Each row is a point. The ring and each string are closed loops that go straight from each point to the next, and from the last back to the first. Before rounding, they use only three directions, however many columns there are. How many times does the string pass through the ring? Passing back the other way cancels.

Ring (7 x 3):
[[ 48 -66  -5]
 [ 64 -17   4]
 [ 35  33  -2]
 [-10  31   0]
 [-37  -4   9]
 [-32 -62   6]
 [  8 -79  -7]]
String (25 x 3):
[[   0  -38    1]
 [ -15  -74   13]
 [ -12 -102    6]
 [  14  -87  -24]
 [  23  -41  -19]
 [  23  -45   -4]
 [  33  -60    7]
 [  31  -33   -7]
 [  64  -34  -18]
 [  92  -45   13]
 [  61  -28   19]
 [  39  -14    3]
 [  39    3  -15]
 [  59   42  -17]
 [  44   48    6]
 [  16    7   14]
 [  13    1   -2]
 [   9   35  -24]
 [ -28   51    3]
 [ -38   12   23]
 [ -12  -13    7]
 [   4  -13  -11]
 [ -44  -23    0]
 [ -83  -70   36]
 [ -39  -66   23]]
Times through: 3

Ring (10 x 4):
[[-64  36 -24  -3]
 [-58  30   6  27]
 [-41  15  25  43]
 [ -7 -10  38  41]
 [ 17 -23  29  11]
 [ 26 -28   4 -21]
 [ 20 -28 -31 -44]
 [  0 -20 -59 -52]
 [-24  -4 -68 -49]
 [-50  21 -56 -33]]
String (28 x 4):
[[ -53   37   45   47]
 [ -31   29   27    3]
 [ -18   -9   -6   13]
 [ -13  -24   -7   29]
 [ -15    8   16    1]
 [  -4   12   44    3]
 [  25  -14   67   19]
 [  32  -50   23   26]
 [  10  -45  -15   17]
 [  -5  -11   -7   -8]
 [  10    8   15  -44]
 [  37  -21   -5  -61]
 [  39  -50  -43  -52]
 [  12  -57  -58   -8]
 [ -14   -2  -18  -17]
 [ -12   20  -24  -65]
 [ -11   -2  -74  -80]
 [ -20  -23 -103  -58]
 [ -24  -27  -76  -16]
 [ -20  -13  -31   -2]
 [ -42   42  -18  -45]
 [ -69   57  -40  -46]
 [ -86   49  -54  -18]
 [ -44  -13  -47   23]
 [ -37    4  -21    8]
 [ -49   40    6   -5]
 [ -82   70   33   26]
 [ -68   40   32   54]]
Times through: 4

Ring (6 x 6):
[[ 19  63  -1  26 -38  22]
 [ 30  88   7  49 -20  25]
 [ 24  49   8  41  19   1]
 [  1 -27  -2  -7  44 -43]
 [ -2 -50 -10 -10  12 -15]
 [  9  -7  -8  12 -24  21]]
String (30 x 6):
[[ -3  -9  -3 -18  31 -52]
 [ -4 -27  -1 -18  60 -65]
 [ -4 -49  -1 -17  72 -66]
 [  7 -29  -1   8  42 -25]
 [ 16   3   0  26  11   6]
 [ -4 -20  -7 -19  18 -40]
 [-19 -66 -13 -51  37 -71]
 [-20 -93 -15 -48  39 -60]
 [-11 -84 -14 -28  24 -31]
 [-14 -65 -14 -37  15 -41]
 [  2 -13  -7  -5   3 -15]
 [ 11   0  -4  16  -8  10]
 [ 19   4  -5  35 -27  44]
 [ 26  13  -6  50 -55  78]
 [  7   2 -12   4 -47  26]
 [ -5  -3 -11 -24 -19 -23]
 [ 10  19  -4   9 -15   2]
 [ 23  43   0  39 -26  33]
 [ 31  80   2  53 -53  56]
 [ 21  86   0  28 -52  26]
 [ 22  95   2  30 -46  20]
 [ 35 113   8  59 -44  44]
 [ 41 107  10  75 -34  55]
 [ 21  45   3  35  -9  15]
 [ 10  37   0   6   2 -20]
 [ 17  64   6  21   6 -17]
 [ 44 107  17  82   3  36]
 [ 47  94  17  90   7  46]
 [ 36  61  11  68   9  33]
 [ 11  16   0  13   8 -10]]
Times through: 1

Ring (7 x 8):
[[-44 -15  45  18  27  44 -37  27]
 [-16  11  43  12  19  34 -15  14]
 [ 16  22  35  22   8  -3  24  -9]
 [ 16  28  21  43  -9 -56  63 -49]
 [-19   3  15  58 -10 -70  56 -57]
 [-36 -35  27  52  12 -26  12 -11]
 [-44 -43  37  39  25  11 -18  18]]
String (31 x 8):
[[  23   -4   37   29   16   -4   22    7]
 [ -21   19   27   33    0  -21   24  -31]
 [  -7   40   23   34  -10  -38   44  -50]
 [  25   46   19   39  -15  -62   73  -60]
 [  60   23   19   49   -9  -75   90  -47]
 [  39   19   17   52  -10  -77   83  -53]
 [  20   -5   25   48    4  -47   51  -24]
 [ -12    5   26   41    2  -32   32  -29]
 [ -33   33   13   49  -19  -67   55  -75]
 [ -35   33    4   64  -29 -102   79 -100]
 [ -14  -10    9   72  -13  -95   73  -66]
 [  -4  -37   20   64    6  -60   47  -24]
 [ -14  -29   26   52   10  -34   27  -13]
 [ -24  -17   27   46    9  -25   19  -16]
 [ -50    4   23   44   -1  -31   18  -39]
 [ -57  -31   27   50   11  -20    2  -15]
 [ -56  -60   34   48   26    3  -20   18]
 [ -39  -95   46   43   47   36  -44   64]
 [ -29  -66   45   35   39   33  -33   50]
 [ -20  -19   36   34   18    3    0    6]
 [ -44    0   33   30   10    3   -5  -11]
 [ -65    0   38   21   15   28  -30    1]
 [ -54  -36   56    6   44   88  -75   66]
 [ -33  -26   52   10   38   68  -52   52]
 [ -14  -23   49   14   34   52  -34   45]
 [ -18   -2   38   25   16   13   -4    6]
 [ -35   23   32   25    4    0    4  -22]
 [ -26   36   39    9    9   27   -9   -7]
 [   3   33   44    4   15   35   -6    9]
 [  20   28   42   10   14   22    8    8]
 [  44   10   42   17   19   13   19   18]]
Times through: 5
